Every row gives one point. Any point is a mix of the corners, with weights that add up to 1. It lies inside the corners' shape when no weight is negative. Say inside or outside, and name the corners with a negative weight.
In the rows, zero is written as 128.

Corners:
(1): [80 89]
(2): [168 179]
(3): [156 120]
Points:
[156 133] => inside
[136 145] => inside
[89 87] => outside (2)
[180 186] => outside (1)
[86 94] => inside

Corners:
(1): [110 136 164 155 165 128 135  99]
(2): [141  82 148  99 167 146 122 138]
(3): [125 111  93 100 166  92  99 128]
(4): [162 165 133 104 148 129 149 115]
(5): [132  95  99 105 146 154  43 115]
(6): [143 103 183 154 169 122 100 201]
(7): [154 121  81 120 127 119 164 146]
(8): [ 83 187 116 111 101 151 162 102]
(9): [166 130 109 120   7  95 154 152]
Points:
[140 124 135 124 122 113 136 152] => outside (5)
[140 138 127 112 143 129 126 128] => inside
[127 135 152 138 146 124 107 134] => outside (2, 7)
[140 146 134 119 145 129 141 118] => inside
[144 100 132 126 184 131 112 134] => outside (8, 9)
[138 167  95 108 101 123 144 103] => outside (2, 6)
[138 119 109 109 118 133 111 135] => outside (1)
[127 140 142 138 126 122 118 120] => outside (2, 7)

Corners:
(1): [143 136  74 117 110 127 249  68 130 150 150 167  80 104]
(2): [102  87 141 158 144 170 128 195 149 154 167 159 115 102]
(3): [129  73 140 148 156 181 144 182 186 159  69 118 149  98]
(4): [103 195  94  85  93 181 179  56 123  80 147 129  74  98]
(5): [140  94 111 168  94 185 108 206 129 151 135 123 141 101]
(6): [151 163 155 101 154 136 139 107  64 166 126 149  91 162]
(7): [115  77 139 103 130 134 131 190 155 130 118  84 168  98]
(8): [ 74 103 163 179  73 128 109 141 158 124 120 113 133 140]
(9): [115  70 130 109 142 163 122 152  98 183 110 109  99 111]
(10): [175 123 123  85 119 106 118 127 119 133 138 153  81  86]
(11): [139 139  79 102 131 140 178  90  75  91 108 185  67 142]
(12): [128 156 138 171  90 102 148 142 101  84 153  78  60 133]
(13): [163  53  98  96 185 144 132 117 163 144 133 128 139 143]
(14): [158 130 168 174  74 138 154 109  33  68 152 119  82  92]
(15): [146 139  91 132 158 101 136  77  78 125 125 127 120 106]
Points:
[125 122 130 139 117 143 144 134 123 124 131 126 104 115] => inside
[135 104 132 134 127 135 167 137 121 140 137 146  94 120] => outside (4, 5, 15)
[135 111 112 140 113 157 143 150 124 137 136 134 115 109] => inside
[124 126 117 129 142 150 138 130 134 124 121 121 121 136] => outside (1, 9, 10, 14)
[114 111 142 141 115 158 136 148 123 122 126 119 110 127] => outside (1, 10, 15)
[138 120 101 121 122 137 181 107 122 133 136 143  97 115] => inside
[105  82 144 156 109 171 128 189 148 116 124  93 123 112] => outside (1, 6, 10, 15)
[126 110 129 133 128 152 139 148 129 134 142 141 106 105] => inside
[104 115 135 151 111 173 127 141 104 130 112 126 132 108] => outside (1, 10, 12, 13)

Corners:
(1): [147 102 107  95 132 142 140 159 119 149 129 129 139  86 144 113 122 142
 136 155]
(2): [112 208 143 136  75  91 131 137 131  99 141 102 113 120 129 119 131  34
  85 128]
(3): [133 114 155  67 118 103 124  70 147  99 162 178 162  47 122  93 135 109
 103 142]
(4): [142 120 153 172 153 117 135 150  14 119 154 175  85 147  96 145  66 144
 145 129]
(5): [146 124 133  58 134 125  75 112 163 134 132 108 140 102 156 114 118 140
 112 123]
(6): [128 123 157 150 140 119 143 144 135 102 122 134  90 152 141 119 153  95
 147 151]
(7): [143 100 137 108 108 120 149 151 153 138 148 160 112 119 159  83  96 154
 119 156]
(8): [110 105 142 149  90 144 134 147 161 109 113 208 124 123 155 153 139 140
 102 155]
(9): [143 110 120 156 105 135 140 130 126 107 103 120 119 161  93 121 137 108
 136 130]
(10): [157 158 163 147  60  92 160 144 149 105 156  98 136 104 125 161 152 113
 111 108]
(11): [134 201 120  91 146 105 118 143 162 112 120 111 148 135 142 130 146 156
 120 138]
(12): [152 126  80 118 138 122 134 101 159 137 123  90 128 115 157 107 137 156
 133 124]
(13): [164 119 119 123 162 176 130 112 162  92  86  92 128  97 124 107 131 173
 167 112]
(14): [156 124 146 147 136 115 123 139 141 106  66 106 121 155 109 135 109 118
 189  54]
(15): [ 76 143 121 149 108 119 143 140 151 106 148 135 169 119 149 110 142 150
 109 153]
(16): [141 149 125  35 143 162 112 102 147 159 128 163 132  88 157  86 142 169
 108 124]
(17): [152 126 116 169 140 124 136 140  81 110 100 108 129 132 143 115 146 153
 106 134]
(18): [124 132 130 134 115 107 143 159 140 124 104 103 125 101 106 104 148 159
 110 148]
(19): [135 125 141 133 128  92 145 148   7 116 113 105  90 141 126 168 117 127
 126 158]
(20): [116 134 129 154  75 104  78 172 155  82 155 138 134 124 135 138 142 121
 122 112]
(21): [139 147 113 130 153 121 128 153 143  72 110  96 140 137 128 140 108 140
 121  59]
Points:
[130 139 138 117 114 115 125 122 137 104 142 133 133 106 129 125 137 127
 114 131] => outside (1, 7, 14, 17)
[133 153 129 103 122 122 130 120 116 113 144 125 138 102 130 135 120 130
 108 127] => outside (6, 7, 14, 17, 18, 20)
[140 131 131 113 126 129 123 131 143 115 123 124 126 114 139 115 126 137
 126 129] => inside
[126 152 131 107 112 123 130 126 147 106 144 138 136  90 138 118 129 147
 109 132] => outside (1, 5, 6, 9, 14, 17)

Corners:
(1): [106 122 127 151 124  76 106 202 129  99 118 109 116 157 117 102 116 111
 150 154]
(2): [104 104 165  90 150 155 105 108 116  98 164 125 168 152 150 117 148 134
 122 164]
(3): [148 137 164  98 117 133 176  83 123  98 125 165 124  95 120 111 100 217
 113 130]
(4): [122 100 113  96 109 118 137 106 115 102 185 143 137  98 146  66  98 148
 139 130]
(5): [135 118 161 120 139 144 140 175 134 137 159 109  96 105 122  80 130  84
 152 137]
(6): [142  82 146 102  90 121 140 111 130 100 187 123 133  61 152 126 143 198
 100 136]
(7): [186 137 156 152 107 121 120 174 124 118 152 130  98 173 118 130  91 135
  97 118]
(8): [178 172 128 148 143  96  62 172 126 124  76 150 116 141 121 104 122 190
  68 111]
(9): [138 123 185 119  95  83 163  74 131 117 155 157 178 128 153  78 148 191
 119 134]
(10): [164 110 104 123 128 108 128 164 139 121 120 112  84 140  89  91 142 113
 144 176]
(11): [ 85 137 132 153 114 135 104 148 125 119 153  97  57 143 128 124 152  64
 127 143]
(12): [132 119 134  65 119 127 156 134 152  95 151 137 141 103 137 127 148 153
 146  98]
(13): [143 143 127  97  86 127 157 106 138 134 162 130 130  79  85 133 117 114
 152 137]
(14): [157 150 139 157 158 120 101 129 169 106 173 128 129 138 101 107 115 189
  92 130]
(15): [151 139 132  85 159  90 184  95 115 132 161 113 133  94 147 134 133 162
 161 118]
(16): [131 142  71 172 160 190 116  98 129 174 131 169  42  89  92 164 103 144
 222  93]
(17): [177 168 119 186 138 106 106 181 107  80 134 122  91 112 102 116 144 102
 135 147]
(18): [145 150 142  99 111 128 177 114 161 103 161 138 117  96 177 131 100 133
 142 144]
(19): [124 159  93 187 123 149 129 199  94 151 177 131 118 158 113  97 126 133
  89 175]
(20): [142 144 134  82  96 151 141 101 126 121 192  81 132 116 165  96 133 180
 170 129]
(21): [135 103  56 171 134 217 113  94 164 158  64  90  89  92  98 143 107 101
 249  76]
Points:
[146 126 124 125 123 129 135 133 132 121 146 126 116 116 122 114 123 145
 143 135] => outside (11)
[134 129 128 123 124 128 135 130 132 123 144 126 116 119 126 115 120 144
 145 132] => outside (17)
[146 148 145 137 126  99 129 130 114 112 149 154 126 124 128 115 117 174
  91 140] => outside (5, 10, 12, 20, 21)
[128 126 139 121 129 134 123 131 129 112 151 123 121 132 132 116 130 131
 132 142] => inside
[135 146 116 140 124 131 129 142 129 125 139 120 104 121 117 108 126 128
 147 134] => outside (2, 6, 7)
[141 127 107 132 125 159 112 120 134 129 135 136 103 119 107 129 116 161
 137 117] => outside (1, 5, 9, 15, 17, 18)
[141 132 131 130 130 126 130 136 133 120 144 129 114 117 120 113 124 138
 132 133] => outside (20)
[144 142 118 118 131 118 127 162 123 115 172 122 119 110 127 106 131 137
 130 151] => outside (3, 7, 9, 11, 21)
[145 116 121 109 121 144 147 107 131 136 142 145 120  93 123 122 117 149
 148 121] => outside (1, 11, 14, 17, 20)
